Rows are points. Two turns around zero, p and q, are shown by what they do to some points. Where does a point land after both, in the order given? Backwards means that the second turn is done in reverse. Each puzzle has new turns, and all numbers are rounded.
In the rows, zero is written as 128.

Turn p:
[151 137 124] => [152 126 123]
[ 75 124 149] => [ 79 152 144]
[160  54 130] => [132  56 164]
[106 125  70] => [102 108  75]
[115 179 144] => [135 182 119]
[162 149 151] => [169 144 143]
Turn q:
[ 78 132 158] => [ 83 127 165]
[207 114 137] => [209 126 126]
[ 76 106  84] => [74 96 93]
[138 149 106] => [132 149 104]
[113 157 121] => [108 154 122]
[156 109 162] => [163 115 158]
Where do these land?
p, then q: [156  70 149] => [149  84 175]
p, then q backwards: [156 155 107] => [166 128 105]
p, then q: [ 76 159 165] => [ 87 183 146]
p, then q backwards: [123 128  90] => [124 116  92]

Turn p:
[142 116 126 158] => [136 106 127 155]
[ 94  87 164 124] => [ 88  98 164 110]
[ 47 151 100  99] => [ 61 163  89  90]
[184 111 121 125] => [183 107 132 129]
[173 175 129 134] => [173 166 129 156]
Turn q:
[118 173 107 125] => [110 168 103 127]
[126 112 124 152] => [120 113 136 150]
[126 138  86  86] => [146 138  72 118]
[ 71 136 183 160] => [ 60 116 171 101]
[198  81 141 118] => [203 105 158 143]
Where do these land?
p, then q: [128 113 154 122] => [129 116 147 107]
p, then q backwards: [150 180 129 145] => [169 157 101 144]
p, then q: [114 151 110  85] => [136 160  93 104]
q, then p: [193 124 125 166] => [151 129 160 192]
q, then p: [ 55  71 122 121] => [ 90  62 108  79]

Turn p:
[151  94 131  78 115 126] => [114  93 154  96 111  97]
[128  35 157 117 120  73] => [ 97  67 184 159 163  76]
[148 190 139 161 120 166] => [175 163 117 128  99 179]
[110 111 164  86 144 114] => [ 85 125 169 108 142 126]
[138 176  94 154 143 115] => [165 170  93 125 143 126]
[100 199  93 163 100 161] => [145 186  69 149  85 156]
[122  91 118 136 154 141] => [115  92 111 129 153 136]
Turn q:
[145 194 154 127 161 165] => [156 190 164 150 156 153]
[117  84 171 132 136  66] => [113  86 159 118 122  59]
[ 75  90 131 119 107  81] => [ 74 103 110 115 108  77]
[138 131 123 103  90 176] => [111 137 130 105 118 187]
[113 118 128 160 112 186] => [104 117 129 169 122 179]
[155 173 123 157 137  75] => [185 154 127 139 101  86]
[152 106  66  98 154 147] => [152 110  76 100 170 155]
Where do these land?
q, then p: [118 142 104 171 141 149] => [164 123  94 153 132 142]
p, then q: [142 136  84 184 103 132] => [185 106  95 138  99 142]
q, then p: [111 122 151 139 174 124] => [134 136 139 143 178 138]
p, then q: [123  60 105  47 124  87] => [ 74 106 121  93 135  34]
p, then q: [145  85 175  95  87  96] => [ 96 101 189 126 102  84]
p, then q: [ 73 157 110 126 151 129] => [117 175  88 152 140 131]
p, then q: [147 189 111 134 152  92] => [181 181 131 110 142 124]
p, then q: [179 110 140 103  86 194] => [ 98  79 147  74  90 171]
q, then p: [114 151 173 151 134 149] => [137 149 149 160 132 169]

Turn p:
[117 122 104  88 134 103 130  84] => [129 115 140 108 113 121 158  73]
[178 159  93  75  94 175 156 112] => [162 171 144  66 132 182 171 131]
[ 91  76 100 135 181 140 136 185] => [ 60  80  87 104 164 120 106 141]
[158  78 139 171  92 110 110 112] => [153  84 129 155  73 143 115 156]
[181 141 143 102 120 119 190 112] => [167 128 159 118 146 132 196 152]
[ 73 103 160 141  78  97  87 103] => [104 125 162 160  55  99  92 111]
[121 178 106 179 129 138 131 177] => [121 176  65 146 144 120 117 161]
[107 153 122 101 182 115 108 180] => [115 136 103 101 184  81  99 112]
[127 144 184 161 142 156 103  86] => [142 139 161 195 142 155  98 114]
Turn q:
[150 202 161  75 104 150 124 155] => [143 181 137  78 125 137 115 203]
[160  84 127 151 142 162 145 110] => [142 109 112 133 145 166 170  95]
[137 168 210 103  77  83  37 111] => [202 175 172  96 134 120  21 132]
[ 67  62 118 108  95 168 101  95] => [123  97  74  98  70 143  97  67]
[131 153 135  68 123 117 124 169] => [128 121 126  94 129 113 105 193]
[116 116  86 173 177 122 117 111] => [ 85 125 115 171 161 118 136  85]
[131  92  70 176 116 116 117 101] => [136 120  90 188 126 109 140  79]
[ 94 120 102 134 139 132 162  90] => [ 96 125 122 123 106 102 161  90]
[105 140 122 113 169 114 122 140] => [ 86 119 136 119 148 111 113 137]
[146 155 150 168 127 126 162 179] => [124 136 172 165 124 158 152 172]
[169 118 129 138 140 118 198 147] => [139 100 154 141 138 131 198 155]
Where do these land?
q, then p: [192 130 131 109  71 153 168 200] => [134 132  99  78 151 148 131 232]
q, then p: [104 142  89 121 123 130 160  66] => [129 146 132 132  97  97 192 100]
q, then p: [134 116  85 166 147 113 149  98] => [116 112 110 175 120 126 175 116]
q, then p: [121  93 211 115 168 102 127 146] => [122  81 201 126 155 140  79 126]
p, then q backwards: [127  89 149  91 132 118  90 181] => [101 124 155  68 140  86 103 139]
q, then p backwards: [103 186 144 123 144  83 112 120] => [ 89 149 179  98 114 129 114 161]
p, then q: [ 98 122  82 175  69 161 120  95] => [128 181  87 142  51 145 131 131]
q, then p backwards: [160 123 171 105 163 124  67 123] => [158 136 141  94 174 172  92 155]
p, then q: [112 153  91 148 136 168 159 123] => [ 73 156 110 125 110 128 157 133]

Turn p:
[137 149 179 156  88 157 151 152 154 139 115] => [157 130 180 140  90 157 143 159 157 139 111]
[ 94  80 124 116 131 111  96 102 107 154 116] => [ 80  93  95 152 134 122  95 121 124 150 130]
[126 161  85 150 134 118 136  91  99 120 119] => [129 173 104 148 128 132 135 101  81 130 128]
[ 95 147 147 152  99 157 172 150 144 108 148] => [117 150 158 127  83 143 178 152 148 113 136]
[139 139 160 127  76 132 158 178 147  95 111] => [149 132 176 110  76 121 130 161 146  96  99]
[132  66 113 107 149 160 110 136 118 161 108] => [106  72  93 108 156 155 115 147 122 144 109]
[142  93 142  88 144 110 136 137 102 152 121] => [118  78 132  99 136 106 113 119 111 152 120]
[104 134 138  82 144 132 116 109 114 156 114] => [ 96 121 123 112 137 131 113  91 142 165 113]
[141 151 133 156  93 117 155 164 174 136 147] => [175 149 142 129  94 111 151 171 155 130 137]
[134 161  85 133 125 133 119 112 124 102 170] => [139 176 104 116 130 135 132 112 117 103 169]
[145 116 126 130 160 112  74 123  96 134 136] => [118 120 126 134 181 124  85 124 107 133 150]
[143 137  99 116 150 110 103 118 148 101 117] => [144 145 102 128 159 110 114 109 133  99 116]
[150 147 125 132 122 122 149  83 144  89 150] => [161 140 127 142 113 129 148  84 125  93 150]
[109 111 136 147 176 122 118 138 121 144 118] => [103 115 131 146 173 118 141 143 123 145 122]
Turn q:
[101 105 126 143 127 151 117 110 116 119 150] => [ 99 128 111 147 118 152 110 129 118 106 138]
[133 110 155 123 132 133 156 165 115 128 124] => [121 116 166 129 128 118 150 152 104 118 123]
[110 144 147 115 105 110 103 152 106  99 117] => [126 161 124 101 112 100 109 155 105 127 119]
[111 110 144 120 127 118  31 112 151 108 100] => [111 154 114 127 119 129  40 152 158 155  92]
[132 103 108 168 138 108 161 124 123 125 150] => [127 103 112 175 130 108 149 111 118 109 136]
[108 139 107 119 122 132 128 152 174 112 106] => [130 139 107 119 119 130 154 158 163 138  98]
[130 201 138 138 136 144 166 133 110 193 105] => [128 161 155 103 151 145 190  85 109 178 152]
[108 126 124 116 107 114 162 117 146 170 130] => [101  98 124 107 116 120 160 107 143 146 142]
[139 110 150 123 143 118 162 103 107  96 136] => [124 112 140 126 152 110 123 111 111  77 121]
[112 117 135 118 154 114 106 138 121 107 164] => [118 134 120 140 144 112 101 161 132 107 154]
[154 121  52 127 137 151 146 117 128 168 123] => [166  81  96 142 139 174 156 110 128 158 139]
[197 150 151 127 107 143  98 113 139 110 132] => [184 151 166 122 107 137  93 104 147 116 122]
Where do these land?
q, then p: [160 125 127 150 133 176 139 114 138 156 106] => [138 104 144 149 124 186 148 118 129 140 115]
q, then p backwards: [103 122 117 128 172 140 149 139 132 118 115] => [113 113 116 153 169 148 122 140 136 125 115]
q, then p: [116 145  99 112 141 140  79 145  99  93 151] => [139 173 124  83 159 137 106 155 116 115 145]
q, then p backwards: [151 161 148  92 159 144 118  93 147 120 125] => [152 161 143  99 151 155  89 140 147 115 136]
q, then p: [129 113 125 146 113 136 150 136  97 119 120] => [112 124 140 132 110 135 123 126  88 120 124]
q, then p: [133  92 167 124 126 116  88 168 121 104 112] => [113 136 169 136 136 108  77 168 136 134 109]
p, then q: [ 93 134  83 151  83 106 148 116 146 127 116] => [155 146  84 126  83 112 164 112 114 146 121]
q, then p backwards: [134  83 124  87 138  70 110 106 121 131 165] => [144  70 138  98 126  81  86 139 130 132 154]
p, then q backwards: [ 94 126 134 117 128 159 148 114 148 145  97] => [109 120 115 144 117 148 139 121 169 142  95]
q, then p: [187 142 128 137  98 130 149 102 122 141 116] => [162  93 134 145 111 151 112  82 114 128 131]
q, then p backwards: [ 97 158 125 166 121 146 107 142 160  98 159] => [ 85 159 100 159  96 134 117 123 160 111 138]
q, then p: [125 114 138 129  96 101 129 129 132 129 206] => [131 131 121 138  93  98 115 141 145  91 190]
p, then q backwards: [168 152 118 133 104 133 141 159 124 145 104] => [156 141 124 110 108 140 103 159 115 110  96]
q, then p: [101 125 160 120 180  95 137 127 104 168 101] => [ 78 115 136 140 169  95 147 115 128 177 134]

Turn p:
[162 119 115 120 105 177 126 164 182 132 189 101] => [150 121 148 155  94 163  67 151  95  98 176 105]
[144 150 116  85 118 175 134  86 154 158  88 136] => [116 172 105 127 130 149  85  74 150 114 112  91]
[ 82 148  85 164  85 159  71 133  78 120 156 105] => [122 173 148 153 124  94  88 199 150 123 114 191]
[101  94 155 128 122 153 161 115  73 179  95  89] => [ 60 164 149 123 131  72 130  93  88 144 124 128]
[148 107 113  66 161  98  89 106 149 171 112  83] => [158 111 114 109 185  91  83 104 101 111 100  76]
[161 167 184 135 128  94  91 173 117 102  75 112] => [122 131 153 130 206 171 188 142 119  91 113 134]
[162 121  81 137  92 175 125 168 153 106 108 190] => [136 169  76 126  89 209 116 160 115 131 129 134]
[117 126 125 141  74 151  63 142 100  81  95  82] => [ 77 141 132 147 173 143  98 185 124  92  97 178]
[107 128 159 100 186 113 167 110 126 106  75 131] => [ 95 106 101  79 157 115 169  77 151 125 144 117]
[ 90 171 112 143 126  99 139 110 187 122 163 100] => [141  94 142 158 120 107 118 157 194 124 152  86]
[ 88 108  91 148 167  67 161 117 119 182 160 123] => [160 111 121 126 107  39 151 138 127 180 135  95]
[160 183 129  89 124  86 159 121 131  70 147 184] => [174  96 109 120  89 166 182 104 174  78 105 136]
[128  87 195 144 181 135 137 158  89 145 108 173] => [119 136 153  70 145 142 178  93  82 179 150 158]
[150 124  85 158 123 144 139  80 119 130 170 121] => [150 125 107 184  95 105  97 114 133 144 134 153]
[121  85 176 162 129  94 158 137 142 116 179 190] => [141  69 162 112  75 156 169 128 116 188 136 140]
Turn q:
[177 190 164 159  83 103 148 153 160 176 153 167] => [190 120 114 133  62 164  89 131 127 187 138 180]
[121 141  76 115 178 163 155 109 169 121 135 119] => [113 115  97  95 156 126 159  95 112  82 135 173]
[ 76  95 105 124  88 158 141 146 179 162 119 152] => [ 77 125 129 122 119 127  84 127 160 109  76 182]
[101 164 106  91  91 167 115 112 139 133 182 142] => [116 173 139  83  75 152 132 133 129  83 123 155]
[ 89 143 157 111 152 172  98  80  85 172  81 163] => [144 182 175 107 178 114  55 109 119  96 148 116]
[158  99  97 140 104  62 146 112 106 105  69 155] => [119 104 137 191 112  73 125  96  80 161 105 104]
[175 154 144 104  70  67 148 113 135 162 101  89] => [171 107 148 108  95 139 128 111  88 197  69 110]
[109 106 124 109 164  72  64 160 164  96 132 187] => [119 115  61 132  89  57  99 127 171 106 149  86]
[163 125 138 150 167 141  64  83  96 129 173 103] => [150 110 134 120 134 176 131 143 107  83 186  65]
[181 114 165 140 128 146 181 156 143  89  90  99] => [169 111 112 169 176 124 170 165 119 161  94 155]
[176  80 106 100 147  68  87 171 102 110 141 120] => [103  79 102 125 102  82 145 175 107 152 148  62]
[ 98 142 102 154 151 141 117 154 105  92  98 108] => [ 89 166  97 149 168 130 148 115 129 137 143 113]
[ 77 122 119 140 165 173 164 109  77 119 159  96] => [ 92 150 179 118 177 150 175 117 149 103 168 140]
[ 91 116 191 156 105 160 165 134 132 125 159  92] => [141 136 168 140 149 178 152 149 197 134 110 150]
Where do these land?
q, then p: [112  86 105  99 122 187 141 199 133 123 115  85] => [118 158 105  42 129 115 164 162 143 132 166  97]
p, then q backwards: [166 156 137  98 110 148 123 113  93 162 102 142] => [ 94 166 120 124 100 146 128  83 135 107  95 123]
q, then p: [170 134  66 144 154  95 134 132  59 170  56 208] => [187 126 190 137 144  45 147 146 121 177  66 193]
p, then q: [ 51 165 150 103 154 162 110  92 189 101 145  94] => [146  92  74  86 108 132 125 140 201  68  99  94]
q, then p backwards: [153 169 147 147 179  86 117 101 131  79 176 128] => [165 167 112 129 186 109 191 146 156 125 151 149]
q, then p: [124 110 168 143 132 137 113  61 167 154 125 158] => [130  87 112 144 172 185  99 116 119 129 116 167]
q, then p: [163 112 164  54 158  71 124  83 152 108 128 103] => [111  72  90 149 147 115 148  93  61  81  98  95]
q, then p backwards: [141 149 186 197 104 120 187 166  89  98 163 145] => [137 175 132 242 126 133 131 125 136 127 169 162]
q, then p backwards: [ 94  88 135 136  87 177 108 130 104 130 140 133] => [105 158 141 131  63 153 105 145 136 120 120 103]
q, then p: [175 115 101 147 149 109 141 129 102 156 124  99] => [121 133 144 111 113  82 118 112  80 151 135 151]
q, then p backwards: [ 95 101  87 104  93 160 136 108 166 156 154 159] => [106 121 145  79  80 157 127 116  86  82 144 121]
p, then q backwards: [ 72 167 117 108 111 108 148 153  77 148 122 117] => [ 91 113 129  54 118 137 135 135 110  83 144 143]
q, then p backwards: [129 144 136 179 155 128  84 176 160 138 156 134] => [127 128  83 145 147 162 137 119 184  80 115 143]
p, then q: [147  97  92 133  84 105 125 149 170  66  86  87] => [ 29 138  96 157 170 125 148 147 141 122 134 129]

Turn p:
[144 109 132 116 130 137 114 148  89 162 137 112 132 130] => [147 106 145 133 129 111 101 119  99 157 127 108 138 118]
[145 112 127 124 115 140 155 112 137 154 111 107 101 128] => [127 118 142 115  99 140 137 117 136 147 122  94 105 146]
[131 106 125 128 143  92 140 132 111 109 117 113 153 122] => [134 108 139 144 140  92 147 124 125  99 122 123 139 142]
[140 146 111 153 147 140 132 123 125  96 117 165 101  96] => [142 154  87 133 145 153 168 150 108 124 131 126 119 138]
[143 113 100 145 151  98 121 127 127 113 149 125 106 143] => [128 134 102 124 143  92 123 128 116 109 145 115  95 138]
[137 133 164 100 134  92 116 136 151 136 131 132 127 151] => [137 141 168 109 150 112 116 119 150 119 117 146 107 111]
[111 141 119 136 109 117 126 138 115 138 119 159 147 151] => [118 146 129 147 128 106 129 147 146 152 138 144 147 117]
[151 136 112 137 110 140 104 109 104 123 123 138 165 132] => [143 147 111 157 101 112 119 122 111 137 112 148 151 134]
[126 137 132 134 152 150 121 104 102 134 110 151 109 146] => [123 152 112 129 145 134 119 151 121 155  96 112 128 142]
[136  94 152 114  87 138 122 142 118 116 125 107 127 152] => [133 100 168 138  96 123 103 150 119 129 126 142 112 136]
[119 151 114 102 147 137 137 131 137 115 122 113 130  99] => [132 115 114  92 134 144 150 120 124 114 122 132 152 127]
[111 124 140 101 133 121 152 115 152 134 171 120 147 105] => [108 100 135 118 148 146 130  78 140 121 137 152 129 133]
[108 128 124 149 128 156 128 152 154 132 115 143 126 129] => [133 135 119 132 126 159 121 153 153 128 153 118 140 123]
[ 95 134 117 137 129 123 105 131 150 157 132 120 108 112] => [116 119 105 119 129 140 121 123 149 128 134 109 121  83]
[123 155 148 144 104 140 147 120 149 101 142 116 140 123] => [ 99 144 141 130 108 159 137 121 122 103 139 152 134 134]
Turn q:
[120 137  99 152 117 149 102 131 127 131 108 150 157 109] => [133 151 101 117  97 126 104 146 123 137 121 152 131  98]
[140 146 151 129 138 126 125 137 143  98 120 112 147 104] => [129 112 138 128 134 124 125 126 125 100 146 124 132  83]
[131 125 129 140 155 123 160 127 141 109 103 135 124 136] => [162 115 131 132 135 121 133 109 159 119 113 128 130 116]
[115 157 150 124 125 113 150 131 100 127 106 149 123 151] => [131 138 173 131 135 112 134 133 151 121 111 160 124 138]
[147 139 106 116 138 139 149 137 143 136 127 111 102 129] => [142 144 130 132 153 129 135 120 137 150 129  94 140 122]
[104 124 109 104 148 142 137 154 149 114 110 110 109 169] => [137 132 124 108 171 153 122 112 150 125 101 122 168 138]
[137 115 159 147 109 137 150 143 106 150 152 113 140 119] => [107 112 149 140  92 141 166 142 129 139 140 119 131 129]
[103 105 137 109 111  98 118 130 139 142 134 132 137 102] => [107  90 117 119 126 110 109 148 123 135 147 133 130 148]
[160 106 149 158  99 102 129 112 137 122 133 163 103 120] => [151 120 124 126 105 108 141 157 133 106 132 106  77 149]
[129 111 150 118 134 143 117 111 130 151 154 139 123 142] => [119 119 139 128 117 157 120 115 114 138 131 121 104 155]
[163 137 109 119 116 133 138 102 131 133 153 112 140 138] => [120 155 127 124 117 114 142  95 110 134 144 100 124 131]
[102 129 109 151 119 146 115 108 129  99 111 164 126 108] => [136 134  93 108 125 122 119 139 135 129 106 161  95 103]
[112 125 152 128 143 115 100 101 134 141 138 106 110 151] => [ 99 122 127 157 142 147 108 113 127 106 122 121 113 155]
[136 151 100 122 133 116 111 147 102 135 157 118 147 118] => [123 155 122 143 130 124 136 132 100 138 165 147 153 126]
[121 112 111 103 137 138 119 148 110 132 113 107 132 125] => [126 120 124 130 141 132 126 132 104 144 110 131 166 126]
Where do these land?
q, then p: [120 128 176 130 132 150 124 159 115 143 138  84 115 129] => [112 104 147 153 133 175 110 145 128 114 139 109 160 140]
p, then q: [123 112 135 130 119 123 132 105 123 133 140 143 113 145] => [127 134 121 142 138 140 114 142 149 131 115 127 121 146]
p, then q: [122 142 145 117 115 117 116 127 138 123 118 149 109 129] => [145 123 143 123 142 130 118 149 142 146 131 124 119 114]
p, then q backwards: [113 137 118 144 176 125 140 129 136 113 141 144 111 121] => [118 132 110 120 121 120 112 134 147 101 154 110  94 135]
p, then q: [120 138 119 146 149 131 135 109 181 137 110 125 115 121] => [115 143 113 102 160 131 122 102 142 131 127 100 132  99]
p, then q backwards: [120 141 113 122 130 128 120 111 112 121 131 132 105 110] => [119 109 112 130 116 147 121 119 118 111 133 122 122 113]
p, then q: [117 141 130 150 110 122 116 116 129 120 137 144 107 116] => [130 139 114 131 140 129 139 148 146 154 126 139 119 113]
p, then q: [116 145 110 157 117 133 130 137 121 132 129 138 105 138] => [108 142 120 132 139 134 138 144 139 150 150 136 145 127]
p, then q: [147 139 120 115 114 124 122 130 148 137 152 147 136 125] => [135 144 132 124 126 120 118 122 121 144 144 124  92 137]
p, then q: [134 145 121 121 127 131 117 107 110 136 118 122 168 146] => [120 140 134 126 102  97 100 127 131 109 127 146 134 127]
q, then p: [225  65 164 121 151 116 125 178 117 126 128 125 140 112] => [148  99 193 171  88 108 116 116  48 116 144 118 125 173]
p, then q: [117 129 133 116 111 135 154 119 125 106 133  79 134 117] => [107 101 129  94 122 125 148 123 123 120  97 147 125 142]
p, then q: [111  99 118 122 121 175 126 121 121 121 123 136 115 113] => [137 139 109 116 105 156 132 139 118 146 102 113 151 138]
p, then q: [129  99 115 115 130 112 123 125 121 145 128 131 121 111] => [140 114 111 147 124 116 130 125 127 134 121 102 126 143]
q, then p: [120 142 114 118 123 124 153 123 123 141 106 144 156 142] => [133 146 143 135 127 120 135 110 156 135 109 152 122 110]
q, then p backwards: [132 138 115 127 130 115 117 148 135 114 129 123 124 162] => [135 144 131 136 158 134 133 134 144 111 121 130 148 131]
p, then q: [110 135 130 123 121 114 125 131 121 129 116 110 202 139] => [125 107 121 110  84 104 107 117 136  86 146 153 124 119]
